Each row of a before or after table is a point. One or more steps were done to the points. Then noise was added and the rows were shuffled. The steps act on how far a point lies along the listed directions, d1 being the first. Write out the steps. A step turns or swaps two directions, mirrors them in a line or flattens them onto one, adds a multiple of one to another, or multiplies one. Angles are multiples of 10 degrees, from the lower direction toward the higher: turns from -170 to 170, lines from 10 to 170 but not 90. Use the fewest steps. Two steps may share a direction if one is a turn and the other turns, adds or multiplies; they go together, in the order done. Otherwise the lowest direction goes first.

Directions:
(1): [-4 -38]
(2): [38 -4]
Before (13 x 2):
[10 -36]
[-52 -7]
[17 8]
[17 16]
[15 15]
[17 14]
[5 16]
[7 -12]
[-2 1]
[19 14]
[17 19]
[-3 18]
[19 14]
After:
[4 -88]
[18 24]
[22 37]
[18 37]
[4 -28]
[17 40]
[20 41]
[20 50]
[-55 -25]
[21 38]
[-1 44]
[8 41]
[-1 3]
Steps: multiply d1 by 2.5

Directions:
(1): [16 2 -51 7]
(2): [-9 52 -2 -14]
Before:
[14 -43 -28 10]
[-1 -54 -2 4]
[5 -23 -2 -7]
[10 -39 -21 -16]
[25 -21 -47 15]
[-6 63 -29 -8]
[22 -25 -5 7]
[-26 63 0 13]
[-14 55 7 -12]
[-20 29 -8 -8]
[-21 39 -9 9]
[6 -46 -1 21]
[0 58 -16 -24]
[-9 60 21 -11]
After (14 x 4):
[-25 36 16 -23]
[4 -42 -30 45]
[21 -59 -14 7]
[-20 18 43 -17]
[-5 -34 -15 30]
[-19 38 26 -5]
[-6 -30 -17 11]
[18 -40 -33 20]
[29 -35 -41 24]
[-11 -4 58 -4]
[3 21 25 -10]
[-12 10 26 -37]
[-5 14 8 -18]
[12 -66 -6 24]
Steps: turn d1 and d2 by -150 degrees

Directions:
(1): [-9 -48 -17 48 -3 -4 2 31]
(2): [-14 -10 20 14 -52 -27 8 -38]
Before (13 x 8):
[9 -3 -24 -6 43 35 6 38]
[3 -2 -2 5 -3 2 16 -22]
[-15 -6 -5 15 -32 -24 -1 0]
[20 -3 -45 -11 109 64 -24 94]
[-1 30 22 -17 3 -16 1 -24]
[-3 -5 -3 11 -22 -11 -5 -23]
[-14 -54 8 61 -9 -8 -3 23]
[12 22 -11 -15 31 22 -7 4]
[-15 -12 -9 11 11 15 -9 21]
[-2 29 0 -15 2 4 3 -16]
[-7 -2 -19 12 7 -3 -6 5]
[-25 -4 0 16 -20 -28 23 -9]
[6 -16 0 -10 7 -10 -2 4]
After:
[6 -19 -2 -7 5 -10 -3 5]
[-25 -13 -4 25 -22 -26 25 -3]
[-23 -103 -11 114 -12 -12 -1 55]
[4 -1 -2 3 0 2 16 -24]
[-15 -15 -10 28 -34 -24 0 5]
[9 -12 -27 2 41 33 9 42]
[-18 -26 -15 26 8 14 -8 32]
[15 37 -6 -29 33 24 -4 -3]
[4 52 7 -34 5 6 2 -28]
[-5 -7 -3 14 -23 -13 -7 -22]
[-9 -12 -22 22 7 -3 -6 12]
[15 -23 -53 7 108 61 -22 107]
[3 59 31 -44 5 -13 -1 -38]
Steps: multiply d1 by 2

Directions:
(1): [-41 30 7 -56 25 13 -16 11 -29 7 16]
(2): [-17 -22 -49 -2 -40 18 -53 -10 -2 5 4]
(3): [-13 56 13 1 -25 0 -19 5 48 -13 -32]
(4): [5 -27 15 -49 -4 -20 3 -43 41 28 -1]
Before:
[-4 37 19 -35 13 -7 -6 12 9 -16 -14]
[17 -44 6 -1 -19 -36 1 -34 34 32 -11]
[-20 69 21 -49 0 -5 -27 3 47 -11 -30]
[15 -84 -37 -13 -13 -15 -21 -43 1 39 28]
[62 -54 -37 66 -72 -22 8 -24 26 11 -26]
[-42 87 18 -21 -39 8 -51 19 72 5 -28]
[-7 35 3 30 -31 0 -31 1 31 -3 -32]
[-20 17 -1 -36 -12 4 -22 10 6 2 19]
After (8 x 11):
[-17 18 4 -26 -2 6 -12 18 -6 -2 21]
[-11 40 16 -45 18 -5 -11 4 13 -6 -11]
[-1 10 -3 30 -19 -2 -22 0 8 2 -17]
[17 -23 -11 26 3 -11 1 -4 -7 7 9]
[20 -19 20 24 0 -33 19 -10 18 15 -14]
[-1 18 12 -39 16 -6 -6 6 2 -11 -6]
[63 -36 -27 83 -60 -20 19 -8 17 0 -30]
[-28 46 11 -13 -10 9 -26 24 22 11 0]
Steps: flatten d2 and d4 onto the line at 140 degrees; multiply d3 by 0.4

Directions:
(1): [7 -12 15 24 52 -47 -5 13 11 -1 23 -35 -47 -1]
(2): [30 4 11 56 9 53 18 46 16 18 -8 -3 5 1]
Before (13 x 14):
[7 -1 -4 -40 -30 18 19 -27 -20 -7 -9 7 37 11]
[-32 10 -1 -33 -47 -17 -10 -40 6 -11 -33 39 19 2]
[40 19 27 82 14 53 -9 52 16 33 -2 -10 -10 -1]
[-7 2 9 -26 -17 26 1 -17 11 11 -26 30 30 10]
[23 2 29 47 1 45 3 41 14 25 -19 -11 2 21]
[-20 37 -31 -98 -104 47 -4 -65 -33 -17 4 61 72 7]
[-14 4 -11 -20 -41 61 7 -4 -1 -1 -5 32 18 14]
[23 12 -1 39 17 14 -18 44 13 23 8 -16 -19 -8]
[13 -10 2 19 54 -16 -19 10 -1 15 10 -56 -39 -19]
[41 3 40 93 40 56 13 79 41 17 13 0 2 0]
[-17 19 29 -30 -29 -18 -11 -15 2 0 2 -3 24 -22]
[-1 8 -10 -30 -55 41 -7 -25 -27 -11 -29 31 35 -11]
[45 20 -6 74 -24 73 41 49 20 43 -8 12 6 -9]
After (13 x 14):
[-6 1 12 -23 -7 17 2 -13 16 12 -26 26 23 9]
[-11 18 34 -24 -24 -15 -8 -8 9 -1 7 -7 22 -22]
[17 3 27 29 1 31 -2 31 8 21 -19 -13 -2 19]
[25 17 20 61 11 38 -13 32 9 24 -1 -6 -11 -4]
[-8 31 -21 -72 -77 33 -2 -48 -25 -10 15 42 47 6]
[9 -2 -2 13 42 -1 -20 4 -3 16 1 -45 -29 -19]
[-26 9 1 -14 -35 -19 -8 -28 11 -4 -30 32 8 2]
[25 3 34 62 30 40 6 57 31 10 16 5 5 -1]
[32 15 -11 57 -23 48 33 35 12 35 -6 9 2 -11]
[18 14 -6 26 11 9 -24 34 5 22 6 -9 -13 -10]
[-12 -3 -9 -20 -26 50 7 -2 -1 -3 1 21 9 15]
[13 -6 -2 -31 -20 12 19 -20 -19 -5 -4 0 32 9]
[4 1 -4 -19 -42 35 -10 -15 -23 -11 -22 22 22 -14]
Steps: multiply d1 by 0.7; multiply d2 by 0.7

Directions:
(1): [50 23 -21 42 -9 15 -8 -39 1 39 -3 46 -27 23 5 1 43 -22 10 -16]
(2): [29 -3 12 -37 -54 -1 -19 -10 28 -16 -18 5 -13 12 33 -18 -56 -25 33 -31]
(3): [39 -9 -19 -16 40 18 -11 6 42 21 -1 -18 19 -31 -9 38 -22 -54 -40 -5]
(4): [49 33 -51 -20 10 -22 -26 6 -18 -41 26 24 -1 -15 -14 15 -19 51 -1 2]
(5): [13 36 18 -27 -10 -5 19 -47 26 22 58 -43 12 2 4 9 10 8 29 43]
Before, 11 rows:
[48 -16 -20 13 0 26 -6 -16 11 34 -41 22 -8 -1 16 22 -6 -59 -20 -48]
[23 -20 -38 -7 8 12 -3 -11 11 32 -1 13 -1 -13 -19 17 20 -25 -39 1]
[-8 -32 6 16 -22 -4 -10 -3 10 20 -36 10 -20 16 13 -18 -8 -50 -4 -22]
[40 0 -26 -34 52 5 -37 31 46 -8 2 -27 34 -43 -3 44 -44 -23 -47 18]
[29 18 -8 -4 -13 31 -12 -49 48 29 -8 16 -20 15 4 16 18 -27 22 -20]
[112 70 -102 -22 10 -33 -51 -19 2 -45 57 62 -10 -40 -14 28 -8 69 13 0]
[12 -4 -2 -9 -10 -9 -12 -23 3 16 2 41 -7 7 22 3 0 -25 7 -22]
[-61 -19 52 -35 1 8 9 10 9 2 33 -92 28 -8 0 3 -26 -9 -14 53]
[26 -2 -2 -72 -4 -20 -15 16 17 -31 36 -49 31 -18 14 30 -32 -4 -1 2]
[-39 -17 -6 -28 42 -9 8 9 -5 -17 13 -57 20 -26 2 2 -14 19 -33 25]
[-26 3 6 63 49 7 5 3 4 59 -36 -2 -8 9 -1 -7 37 -23 -28 -5]
After, 11 rows:
[-17 -21 -24 -3 30 -6 -15 14 -21 -21 -11 -9 3 -11 9 -10 -10 19 -34 -5]
[1 17 -5 -18 -41 -30 -5 -28 -6 -7 18 0 -20 18 14 -27 -8 16 35 12]
[28 -10 -47 -25 -10 -7 -15 -1 -9 -8 0 30 -12 -7 -18 5 -4 17 -23 -6]
[54 28 -28 -29 -27 -14 -11 -29 -10 -14 14 12 -7 5 14 11 -22 29 21 -20]
[56 -13 -32 -6 69 34 -13 -2 85 53 8 -24 31 -76 -13 63 -6 -97 -60 0]
[2 27 -21 -9 6 12 -8 -35 15 4 19 7 -9 8 -21 16 33 34 19 7]
[1 9 -2 -25 -2 -14 0 -30 2 15 25 19 1 0 15 9 0 -8 9 3]
[-10 17 -14 30 -4 -26 -24 21 -24 -14 -47 37 -31 17 13 -34 -19 41 10 -34]
[-46 0 1 17 13 -10 -7 21 -52 -25 23 -19 0 7 -23 -7 11 49 -15 39]
[22 10 -12 -36 31 -14 -4 7 -2 -3 46 -36 32 -18 -5 45 17 -1 -18 17]
[61 31 -50 -27 33 -14 -49 23 14 -34 15 7 20 -32 -5 34 -35 28 -29 16]
Steps: multiply d1 by 0.4; turn d2 and d5 by 80 degrees; mirror d3 and d4 in the line at 40 degrees

Directions:
(1): [-28 -5 47 -37 -16 58 2 -10 -18 -30 -10 -13 -20 -7 -22 12 11 -34 25 -9 13 -11 -10 -56 15 -24 1 -9 -18 -64 -16 10 -36 12 -29 52 -43 5 2 37 42 -10 46 16 25 -7 7 -1]
(2): [-9 -3 -1 -2 -34 -13 1 -5 24 19 26 -6 72 69 38 -14 5 -3 -20 2 14 25 -9 -71 6 -13 -12 -20 6 -14 8 -45 68 -12 -44 -19 16 35 -4 38 13 -21 11 10 -16 -12 1 -15]
(3): [-30 -49 -24 34 16 13 -20 19 -12 20 -38 22 9 3 18 59 25 -14 -33 -39 -32 -12 22 12 -12 51 11 -9 -16 -24 41 30 5 21 -63 17 25 19 37 12 6 19 -16 42 -9 2 -2 36]
(4): [18 -15 -34 -10 -6 2 -24 -19 8 6 -33 2 -41 -16 38 10 48 -20 -4 63 9 -3 24 14 -25 -19 -6 -4 15 18 14 -52 -39 16 11 -26 -32 72 -6 37 7 -57 -25 21 22 14 -18 -1]
(5): [17 15 6 45 39 -12 14 38 -47 22 11 34 -24 15 1 3 -21 40 -21 -30 6 6 35 -20 -20 -38 18 70 10 -34 46 -38 -23 -30 0 -23 -15 -13 -19 -2 46 -22 29 20 4 15 25 -12]
Before, 10 rows:
[-18 1 -9 -3 1 -10 -10 8 -9 -1 -9 4 8 6 25 2 -4 3 3 2 -4 12 -8 -52 -1 -24 -10 0 9 -31 -10 -37 7 -21 2 -12 -4 8 -16 35 17 -19 22 11 -9 -7 8 3]
[7 20 6 -11 -29 3 17 -17 -12 18 30 -15 35 38 20 -21 -5 13 8 -18 23 29 -19 -43 17 -28 -9 -24 13 -7 -5 -32 25 -13 -22 -20 13 20 -19 15 5 -14 16 -16 -19 2 23 -16]
[-8 0 29 -18 -5 16 5 -5 -9 -19 28 -27 -4 -6 -18 -25 -11 3 25 -4 19 3 -15 -46 8 -42 12 8 8 -28 -24 -22 -19 -2 17 5 -20 10 -23 11 26 -9 44 -22 11 4 0 -7]
[9 -16 -39 34 43 -16 -1 52 -5 27 4 30 5 15 1 38 -18 24 -24 -46 -51 3 15 38 -11 33 5 21 -14 4 46 34 19 -1 -36 -2 35 0 23 -25 3 22 -28 17 -17 -4 0 26]
[14 27 17 -28 -2 -14 -2 -23 29 7 6 -9 -2 10 43 -37 18 3 4 42 23 1 -14 -31 -8 -46 -1 10 13 18 -16 -76 -18 -7 23 -25 -24 29 -28 25 9 -52 -7 -3 8 -17 4 -24]
[14 -35 -53 36 26 -33 -7 1 -2 9 -28 12 14 -47 -18 19 -9 -4 -4 -13 -52 1 0 102 -8 61 5 -14 -10 51 12 59 35 13 -7 0 53 -24 41 -49 -50 51 -55 9 -40 -16 -17 47]
[-11 1 8 -22 -4 41 -12 -15 35 -12 -10 -13 -9 -22 -23 -2 -6 -22 21 29 8 -17 -18 17 5 12 -11 -41 -3 -3 -24 12 -2 30 16 40 -20 -6 17 7 -18 14 -19 -8 6 -13 -5 -12]
[-6 12 18 -26 -6 16 4 -14 26 -40 6 -26 -4 -11 -43 -13 8 -18 24 24 -6 -10 -29 -18 2 33 -20 -37 -28 12 -50 49 -12 5 11 23 -15 -16 5 6 -27 11 -4 -17 0 -36 -2 8]
[31 27 21 0 -9 9 9 -11 -20 -1 15 18 -17 -4 -16 -21 -20 -4 17 6 10 -12 1 -14 -6 -45 6 51 12 -4 -2 -24 -34 -11 13 -10 -37 19 -27 13 34 -28 15 -5 12 23 -2 -22]
[18 -7 -8 25 27 -45 1 14 -8 13 7 10 47 -43 -27 5 -31 16 -4 -60 -48 -35 -18 121 8 95 -5 -9 -18 85 -6 94 30 -3 33 4 53 -79 34 -97 -88 98 -42 -37 -42 3 -13 43]
After:
[16 -25 -41 66 45 -38 11 28 -29 20 -14 29 12 -34 -30 15 -34 23 -16 -49 -49 4 12 86 -11 45 16 27 -6 28 32 54 33 -8 -8 -2 52 -54 32 -63 -26 56 -28 12 -41 -11 2 38]
[-1 21 17 -55 -25 -7 -9 -46 57 -8 2 -30 17 -1 42 -38 27 -20 17 54 21 -1 -39 -19 5 -22 -14 -33 7 37 -45 -47 -1 9 23 -9 -10 31 -11 23 -21 -32 -25 -15 1 -29 -11 -19]
[-5 23 39 -2 18 5 24 12 -4 -32 24 -8 -2 6 -61 -17 -21 12 15 -19 -8 -6 -17 -32 5 20 -10 0 -28 -12 -35 49 -11 -20 6 23 -13 -52 -4 -9 -4 22 21 -14 -6 -38 17 4]
[-7 -3 23 -21 -5 18 4 -9 -10 -18 22 -29 -7 -10 -12 -20 -3 -2 26 3 18 -1 -13 -42 1 -44 11 8 9 -25 -24 -30 -25 2 14 2 -21 19 -23 19 26 -19 42 -20 14 6 -2 -7]
[-15 8 26 -7 9 35 1 0 22 -10 7 -8 4 -11 -41 -6 -32 -6 19 -6 2 -13 -22 3 13 12 -4 -22 -9 -22 -21 23 12 16 14 47 -7 -40 19 -13 -13 33 -1 -13 -2 -14 10 -14]
[5 18 9 -8 -28 1 12 -12 -19 21 31 -16 32 39 25 -18 -3 11 5 -17 25 29 -13 -45 13 -30 -5 -16 13 -9 -3 -41 21 -15 -21 -22 10 25 -22 19 8 -19 17 -14 -17 7 21 -16]
[35 16 3 82 77 -60 19 65 -69 37 24 52 25 -19 -31 5 -65 69 -34 -105 -39 -25 22 93 -13 50 22 79 -9 38 49 51 4 -41 34 -20 39 -106 13 -106 -31 76 -4 -12 -39 22 23 29]
[-18 -5 -17 -12 -11 -4 -16 -3 1 -9 -16 -4 6 -1 25 1 7 -10 6 15 -4 12 -11 -51 2 -18 -11 -17 10 -20 -20 -37 10 -12 8 -10 -3 20 -13 41 7 -20 11 10 -6 -2 4 8]
[31 16 7 -23 -25 16 -1 -31 3 -8 2 4 -20 -13 -6 -18 1 -25 26 39 13 -13 -9 2 -6 -32 -6 17 11 17 -19 -23 -34 11 17 -11 -38 45 -21 23 17 -31 1 -6 13 23 -18 -16]
[17 -17 -47 37 47 -17 -3 55 -10 33 -2 35 -9 10 12 44 -5 28 -28 -31 -48 7 30 38 -23 23 8 35 -7 3 56 11 5 -1 -30 -15 23 21 18 -11 11 2 -31 24 -9 6 -4 22]
Steps: multiply d4 by 1.3; turn d4 and d5 by -60 degrees
